Every row gives one point. Each copy is the shape, with its points in the same order, stretched, turned, moved and blurred by noise. Is it also mirrored, or only turned?

Shape (6 x 2):
[[+0.42,-0.53],
[+0.30,-0.31],
[+0.36,-0.50],
[-0.16,+0.51],
[-0.84,+0.25],
[-0.37,+0.31]]
Copy 1 (6 x 2):
[[+0.33,-0.51],
[+0.24,-0.31],
[+0.35,-0.49],
[+0.03,+0.64],
[-0.67,+0.66],
[-0.21,+0.44]]
Copy 1 is: only turned
Copy 2 (6 x 2):
[[-0.53,-0.08],
[-0.36,-0.04],
[-0.41,-0.04],
[+0.37,+0.30],
[+0.70,-0.33],
[+0.42,+0.03]]
Copy 2 is: mirrored
Copy 3 (6 x 2):
[[+0.12,-0.53],
[+0.09,-0.36],
[+0.09,-0.50],
[-0.21,+0.33],
[-0.88,+0.05],
[-0.43,+0.13]]
Copy 3 is: only turned

Shape (9 x 4):
[[+0.46,+0.49,-0.13,+0.10],
[+0.28,+0.45,+0.03,+0.59],
[-0.02,+0.12,-0.24,-0.20],
[-0.14,-0.50,+0.02,-0.57],
[+0.23,+0.44,-0.15,+0.81],
[-0.36,-0.31,-0.50,-0.15],
[-0.68,-0.48,+0.19,-0.01],
[+0.00,-0.28,-0.30,+0.16],
[+0.34,+0.05,+0.05,+0.78]]
Copy 1 (9 x 4):
[[-0.02,+0.88,-0.33,-0.12],
[+0.50,+0.77,-0.74,+0.13],
[-0.20,+0.26,+0.26,-0.08],
[-0.58,-0.56,+0.37,-0.27],
[+0.84,+0.66,-0.64,+0.06],
[-0.11,-0.51,+0.60,+0.01],
[-0.05,-0.88,-0.12,+0.25],
[+0.30,-0.26,+0.18,-0.10],
[+0.73,+0.30,-0.83,-0.12]]
Copy 1 is: mirrored
Copy 2 (9 x 4):
[[-0.15,-0.27,+0.07,-0.78],
[+0.02,-0.41,-0.55,-0.56],
[+0.04,+0.11,+0.37,-0.18],
[-0.33,+0.19,+0.82,+0.48],
[+0.36,-0.57,-0.69,-0.53],
[+0.52,+0.16,+0.62,+0.40],
[+0.01,+0.26,+0.00,+0.85],
[+0.37,-0.34,+0.30,+0.23],
[+0.12,-0.82,-0.54,-0.17]]
Copy 2 is: mirrored
Copy 3 (9 x 4):
[[-0.12,+0.49,+0.12,-0.09],
[-0.47,+0.28,+0.47,-0.11],
[+0.19,+0.07,-0.32,+0.16],
[+0.65,-0.34,-0.40,+0.05],
[-0.39,+0.29,+0.61,+0.03],
[+0.44,-0.28,-0.45,+0.57],
[+0.27,-0.81,-0.21,+0.16],
[+0.27,-0.09,+0.04,+0.19],
[-0.11,+0.12,+0.76,-0.18]]
Copy 3 is: only turned

Shape (12 x 8):
[[-0.11,+0.32,-0.05,-0.68,-0.33,+0.36,-0.44,-0.24],
[-0.95,+0.42,+0.26,-0.53,-0.03,+0.60,-0.28,+0.39],
[-0.23,+0.12,-0.13,+0.02,-0.20,-0.46,-0.58,+0.12],
[-0.33,+0.22,+0.29,+0.47,+0.32,-1.29,+0.42,-0.19],
[-0.86,-0.18,-0.38,-0.27,-0.07,+0.66,-0.34,+0.01],
[-0.04,+0.22,-0.20,+0.72,+0.18,+0.59,-0.38,+0.25],
[-0.17,-0.04,+0.26,+0.05,-0.02,+0.31,-0.06,+0.29],
[-0.11,+0.06,+0.03,+0.09,-0.37,+0.17,-0.51,+0.07],
[+0.05,+0.15,+0.18,-0.70,-0.07,-0.61,+0.81,+0.13],
[-0.18,+0.38,-1.05,-0.63,+0.36,+0.30,+0.06,-0.33],
[+0.12,-0.11,+0.27,-0.48,+0.10,-0.21,-0.59,+0.20],
[-0.45,+0.04,+0.28,-0.66,-0.06,+0.43,-0.43,-0.29]]
Copy 1 (12 x 8):
[[+0.31,+0.51,-0.06,-0.60,+0.22,-0.11,+0.24,+0.37],
[+0.04,+0.22,-0.39,-0.81,-0.13,+0.47,+0.55,-0.67],
[+0.06,+0.19,+0.04,-0.27,-0.11,-0.04,-0.77,+0.02],
[-0.80,+0.32,-0.73,+0.84,-0.36,+0.01,-1.13,+0.02],
[+0.36,+0.30,+0.29,-0.51,-0.45,+0.51,+0.22,-0.10],
[+0.76,-0.32,+0.02,+0.18,-0.31,+0.27,-0.06,-0.36],
[-0.16,-0.13,-0.10,-0.32,-0.32,+0.06,+0.13,-0.28],
[+0.22,+0.03,+0.28,-0.19,+0.03,-0.05,-0.12,-0.05],
[-1.25,+0.00,-0.80,-0.52,-0.07,+0.22,-0.11,+0.35],
[+0.68,+0.45,-0.49,-0.38,-0.29,+0.62,-0.08,+0.73],
[-0.03,+0.04,-0.33,-0.81,-0.36,-0.51,-0.43,+0.11],
[+0.12,+0.62,-0.14,-0.52,-0.18,-0.25,+0.29,+0.12]]
Copy 1 is: only turned
Copy 2 (12 x 8):
[[+0.07,-0.07,+0.15,+0.24,+0.08,+0.52,+0.03,-0.62],
[+0.44,+0.79,-0.05,+0.43,+0.25,-0.18,-0.18,-0.64],
[-0.01,-0.12,+0.16,+0.32,+0.12,+0.62,-0.55,+0.08],
[-0.14,+0.23,+0.50,-0.46,-0.42,-0.16,-0.09,+0.71],
[+0.55,+0.56,+0.18,+0.32,+0.74,+0.06,+0.12,-0.10],
[-0.64,+0.85,-0.47,+0.08,+0.92,+0.27,-0.02,-0.07],
[-0.12,+0.37,-0.22,+0.44,+0.42,-0.29,+0.16,-0.07],
[-0.19,+0.17,+0.12,+0.35,+0.47,+0.34,-0.28,-0.32],
[+0.16,-0.51,-0.10,-0.14,-1.03,-0.51,+0.38,+0.20],
[+0.26,+0.00,-0.29,-0.22,-0.03,+0.90,+0.62,+0.18],
[-0.12,-0.16,-0.22,+0.91,-0.28,+0.39,+0.07,-0.02],
[+0.18,+0.33,+0.25,+0.58,+0.23,+0.14,+0.38,-0.26]]
Copy 2 is: mirrored
Copy 3 (12 x 8):
[[+0.26,+0.30,-0.25,+0.43,-0.32,+1.19,-0.06,+0.29],
[+0.39,-0.63,-0.09,+0.27,-0.54,+0.81,+0.03,-0.44],
[+0.45,+0.47,+0.12,-0.32,-0.31,+0.73,+0.24,-0.09],
[-0.22,+0.32,+0.79,-0.72,+0.08,-0.17,+0.08,-1.04],
[+0.19,-0.21,-0.13,+0.14,-0.31,+0.97,+0.53,+0.21],
[+0.42,+0.03,-0.62,-0.66,+0.16,-0.09,+0.38,+0.02],
[+0.22,-0.19,+0.03,-0.25,-0.32,+0.27,-0.02,-0.09],
[+0.44,+0.19,-0.11,-0.29,-0.24,+0.80,+0.04,+0.21],
[-0.07,+0.06,+0.97,+0.61,-0.14,+0.02,-0.33,-0.55],
[+0.04,+0.61,-0.34,+0.84,+0.36,+0.35,+0.66,+0.05],
[+0.24,+0.50,-0.06,-0.17,-0.85,+0.67,+0.08,+0.04],
[-0.03,+0.02,-0.24,+0.17,-0.63,+1.25,+0.00,+0.11]]
Copy 3 is: only turned
